Rows are points. The ring and each string are closed loops that go straight from each point to the next, and from the last back to the first. Before rounding, they use only three directions, however many columns there are. Count how often each string passes through the ring. Passing back the other way cancels.

Ring (7 x 3)
[[ 1.3  6.5 -2.6]
 [-2.0  2.6 -1.8]
 [-3.5 -3.1  1.1]
 [-1.5 -6.6  5.0]
 [ 2.1 -3.2  1.3]
 [ 4.1  2.1 -3.3]
 [ 3.4  6.4 -3.7]]
String (26 x 3)
[[-3.8  2.2 -2.6]
 [-3.5  0.3 -4.8]
 [-1.0 -0.2 -1.7]
 [-1.3 -0.8  2.0]
 [-4.2 -3.0  3.3]
 [-5.1 -3.5  0.1]
 [-4.4 -2.4 -2.9]
 [-1.5 -0.3 -3.1]
 [-1.0 -0.1  2.7]
 [-3.1  1.7  0.2]
 [-2.8  4.6 -2.4]
 [-1.2  6.5 -4.7]
 [ 0.1  7.9 -0.9]
 [ 0.8  4.6  1.7]
 [ 0.8  1.9 -1.7]
 [ 2.3  6.1 -6.2]
 [ 3.8  8.9 -6.4]
 [ 4.1  8.8 -2.7]
 [ 2.4  4.9  0.3]
 [ 1.2  2.2 -1.0]
 [ 2.4  6.3 -6.1]
 [ 2.7  9.9 -4.2]
 [ 1.4  8.6 -0.2]
 [ 0.2  3.3  1.3]
 [-0.3  2.4  0.7]
 [-1.6  2.6  2.0]]
Times through: 0
String (25 x 3)
[[ -0.4   1.5  -3.0]
 [ -1.6   2.3  -4.9]
 [ -4.2   2.0  -4.2]
 [ -4.4  -0.2  -4.1]
 [ -2.7  -1.5  -2.3]
 [ -2.0  -2.1  -1.9]
 [ -3.8  -5.9  -0.2]
 [ -4.4  -9.3   6.4]
 [ -3.4  -9.7  10.7]
 [ -0.7  -3.3   5.4]
 [ -0.1  -1.5   1.4]
 [  0.0  -1.6  -0.5]
 [ -0.4  -3.1   4.4]
 [ -1.5  -6.8   7.7]
 [ -3.5 -11.4  10.0]
 [ -3.7  -9.0   4.2]
 [ -2.2  -4.1   0.5]
 [ -0.5  -0.8  -0.3]
 [ -1.9  -1.7   4.0]
 [ -4.7  -1.8   1.7]
 [ -4.7   0.9  -3.0]
 [ -3.7   3.0  -5.2]
 [ -3.3   4.6  -3.0]
 [ -1.6   3.0   2.0]
 [ -0.7   1.7   0.8]]
Times through: 0

Ring (6 x 6)
[[-1.2 -2.8  2.5  7.2 -3.2 -2.5]
 [-3.7  2.6  4.8 -0.2  1.4 -0.6]
 [-1.7  3.4  2.6 -4.5  2.8  1.7]
 [ 2.3  1.4 -2.4 -6.6  0.8  3.5]
 [ 4.0 -2.3 -5.9 -2.9 -5.3  1.8]
 [ 1.4 -4.4 -1.4  6.0 -5.7 -1.7]]
String (26 x 6)
[[-1.4 -0.1  0.4  0.8 -3.9 -1.1]
 [-3.6 -0.4  3.9  5.1 -3.1 -3.0]
 [-5.1 -0.6  8.7  9.6  1.2 -3.7]
 [-3.4  0.2  6.5  5.3  2.0 -1.7]
 [-1.1  0.2  1.9  0.8 -0.5 -0.2]
 [-1.8  1.1  3.1  0.4  0.8 -0.1]
 [-2.3  2.1  4.8 -0.2  3.7  0.6]
 [-3.3  4.5  5.4 -3.7  5.0  1.3]
 [-2.7  5.3  4.0 -6.5  4.9  2.2]
 [-0.2  3.3  2.6 -5.4  5.8  3.3]
 [ 0.8  0.2  0.2 -1.6  0.7  1.5]
 [ 0.3  1.4 -0.9 -4.2 -0.9  1.6]
 [ 1.2  2.2 -2.6 -7.5 -0.8  2.8]
 [ 4.5  0.7 -4.5 -8.3  1.4  5.0]
 [ 5.0 -1.0 -4.7 -5.5  0.2  4.2]
 [ 2.5 -1.3 -2.0 -1.2 -1.1  1.7]
 [ 5.3 -2.9 -5.4 -2.5 -2.4  3.0]
 [ 6.1 -3.6 -8.7 -3.7 -6.7  2.5]
 [ 4.2 -3.6 -4.7  0.3 -4.2  1.3]
 [ 1.9 -2.1 -2.7  0.2 -4.3  0.4]
 [ 1.0 -1.6 -3.0 -0.2 -6.1 -0.4]
 [ 3.3 -6.2 -5.0  5.9 -9.6 -1.8]
 [ 1.2 -4.6 -2.9  5.5 -8.6 -2.3]
 [ 1.2 -5.8 -0.7  9.2 -6.4 -2.7]
 [ 0.1 -5.3  1.2 10.2 -5.1 -3.1]
 [-1.6 -1.3  0.8  3.5 -4.9 -2.1]]
Times through: 2
String (28 x 6)
[[ 5.8 -4.9 -6.9  0.2 -6.0  1.6]
 [ 5.1 -5.4 -7.3  1.4 -8.5  0.4]
 [ 2.8 -3.9 -5.2  1.6 -8.4 -0.6]
 [ 0.7 -1.6 -1.9  0.7 -4.9 -0.4]
 [ 1.9 -3.8 -1.3  4.3 -3.8 -0.6]
 [ 1.2 -2.9 -0.3  3.7 -2.7 -0.5]
 [ 1.1 -5.0  0.8  8.7 -3.5 -2.0]
 [-0.3 -6.6  3.4 14.3 -3.7 -4.0]
 [-2.5 -2.0  2.5  6.7 -4.9 -3.3]
 [-1.2  0.0  0.3  0.3 -3.4 -0.8]
 [-0.8 -1.1  2.2  3.3 -0.8 -0.8]
 [-3.1 -0.9  6.8  7.4  1.9 -2.1]
 [-6.2  2.1  8.6  5.1  1.9 -2.9]
 [-4.9  3.0  5.3  0.3  0.1 -1.6]
 [-1.7  1.4  0.7 -1.7 -2.4 -0.3]
 [-4.5  4.4  4.1 -3.6  0.6 -0.3]
 [-4.0  5.0  4.5 -4.8  3.0  0.8]
 [-1.5  2.3  0.9 -3.5 -0.7  0.7]
 [ 0.3  0.5  0.9 -1.5  1.0  1.4]
 [ 0.8  2.2  1.2 -5.0  4.3  3.2]
 [ 2.1  1.8  0.0 -6.0  4.7  4.2]
 [ 2.4  0.6 -1.1 -4.5  2.3  3.3]
 [ 5.3  0.5 -3.5 -7.8  4.1  5.9]
 [ 4.6 -0.4 -4.0 -5.8  0.9  4.3]
 [ 6.0 -1.6 -5.7 -5.7 -0.1  4.6]
 [ 6.2 -1.5 -8.6 -7.8 -4.3  4.2]
 [ 3.8 -1.2 -7.0 -5.5 -6.3  2.1]
 [ 6.5 -3.9 -9.6 -3.9 -7.8  2.5]]
Times through: 3

Ring (10 x 8)
[[-2.9 -1.9 -4.4 -0.1 -2.4  0.1 -4.7  9.2]
 [-1.2 -3.1 -3.5 -0.5 -3.1  0.7 -5.2  6.4]
 [ 1.2 -2.6 -0.3 -1.8 -1.0 -0.4 -1.0 -0.9]
 [ 2.4 -1.7  1.5 -2.4  0.7 -1.2  2.3 -3.8]
 [ 3.3 -0.5  2.5 -2.7  2.4 -1.6  5.4 -4.2]
 [ 2.8  1.4  2.3 -2.4  4.1 -2.0  8.1 -1.1]
 [ 0.8  2.6  1.5 -2.0  4.8 -2.9  8.7  1.1]
 [-1.6  3.3  0.2 -1.5  4.7 -3.6  7.9  2.8]
 [-3.8  2.5 -1.9 -0.8  2.9 -3.3  4.1  5.7]
 [-4.0  0.3 -3.7 -0.2 -0.1 -1.6 -1.0  8.5]]
String (25 x 8)
[[  4.8  -0.8   2.2  -2.5   2.0  -0.2   5.2  -1.2]
 [  0.5   0.2   0.2  -1.7   1.8  -1.7   3.6   1.2]
 [  1.0   1.7   2.3  -2.5   4.3  -3.3   8.0  -3.3]
 [  1.9   2.4   2.7  -2.6   5.2  -3.2   9.7  -2.3]
 [  0.1   2.0   1.4  -2.1   4.2  -3.3   7.5  -1.0]
 [ -0.1   0.9   0.0  -1.6   2.5  -2.1   4.5   2.1]
 [ -1.2   2.8   1.0  -1.9   4.6  -4.0   7.9  -0.3]
 [ -2.7   4.9   0.6  -1.6   6.4  -5.0  10.3   2.6]
 [ -2.7   3.1  -1.4  -0.9   3.8  -3.0   5.9   6.8]
 [ -1.7   1.0  -1.9  -0.8   1.6  -1.6   2.5   6.8]
 [ -2.5   1.6  -0.8  -1.3   2.6  -3.2   3.9   2.3]
 [ -5.7   2.3  -3.0  -0.5   2.1  -3.8   2.2   6.3]
 [ -5.5   0.2  -5.3   0.4  -0.9  -1.4  -2.8  11.8]
 [ -4.2  -1.9  -6.6   0.9  -3.4   1.0  -6.8  15.0]
 [ -4.3  -2.7  -6.6   0.8  -4.2   1.0  -8.1  13.6]
 [ -3.2  -1.7  -3.7  -0.4  -1.9  -0.9  -3.8   6.1]
 [ -2.4  -4.9  -6.2   0.4  -6.1   2.4 -10.7  11.5]
 [ -0.3  -4.4  -4.5  -0.2  -4.7   2.3  -7.8   9.2]
 [ -0.1  -1.0  -1.2  -1.3   0.1  -0.8   0.5   3.3]
 [ -0.5  -1.4  -0.2  -1.8   0.1  -1.9   0.5  -1.8]
 [  1.8  -3.8   0.5  -2.3  -1.8  -0.5  -2.0  -5.0]
 [  2.2  -2.4   1.9  -2.7   0.2  -1.6   1.5  -6.8]
 [  0.3   0.0   0.8  -2.1   1.9  -2.4   3.7  -2.0]
 [  3.2  -0.7   3.3  -3.1   2.5  -2.3   5.6  -7.8]
 [  5.5  -0.8   4.6  -3.5   3.2  -1.7   7.4  -8.6]]
Times through: 3
String (28 x 8)
[[ 2.0  3.2  2.7 -2.4  6.0 -3.1 11.0 -0.3]
 [ 1.5  3.1  1.3 -1.8  5.2 -2.3  9.5  3.7]
 [ 0.2  1.4 -0.3 -1.4  2.8 -1.6  5.1  4.5]
 [-0.9  1.3  0.0 -1.6  2.8 -2.7  4.8  1.6]
 [-0.7  0.7 -0.8 -1.3  1.8 -1.8  3.3  3.7]
 [-2.6  2.5 -0.3 -1.5  3.7 -3.8  5.9  1.8]
 [-5.5  4.3 -1.2 -1.0  4.9 -5.4  7.0  3.4]
 [-6.4  3.3 -3.5 -0.2  2.8 -4.0  3.2  8.8]
 [-3.9  0.6 -4.2  0.1  0.0 -1.2 -0.8 10.9]
 [-1.9 -0.1 -2.3 -0.7  0.3 -1.2  0.3  6.2]
 [-2.7 -1.4 -4.8  0.2 -2.1  0.5 -4.0 11.7]
 [-4.7 -2.7 -7.3  1.0 -4.6  1.3 -8.9 15.3]
 [-4.1 -3.1 -6.2  0.5 -4.4  0.9 -8.3 11.8]
 [-2.5 -4.1 -6.0  0.4 -5.2  1.9 -9.2 11.6]
 [-1.2 -4.5 -5.2  0.1 -5.2  2.3 -8.8 10.2]
 [-0.1 -2.6 -2.7 -0.8 -2.2  0.7 -3.5  6.0]
 [-0.5 -1.3 -1.0 -1.4 -0.2 -1.2  0.0  1.4]
 [-0.1 -2.2 -0.4 -1.8 -0.7 -1.3 -0.9 -1.9]
 [ 1.6 -3.4  0.3 -2.1 -1.5 -0.5 -1.7 -3.7]
 [ 2.6 -3.1  0.5 -2.1 -1.1  0.0 -0.6 -2.3]
 [ 1.8 -1.6  0.0 -1.8  0.1 -0.4  1.1  0.7]
 [ 0.9 -0.4  0.6 -1.9  1.5 -1.7  3.1 -0.6]
 [ 2.1  0.2  3.0 -2.9  3.2 -2.9  6.4 -6.7]
 [ 5.4  0.0  5.1 -3.7  4.1 -2.3  8.9 -9.3]
 [ 4.8 -0.4  2.6 -2.6  2.6 -0.6  6.2 -1.9]
 [ 2.3 -0.1  0.7 -1.9  1.9 -0.8  4.3  1.6]
 [ 0.7  0.8  0.8 -1.9  2.7 -2.2  5.1  0.1]
 [ 2.2  2.9  3.4 -2.8  6.0 -3.6 11.1 -3.3]]
Times through: 4
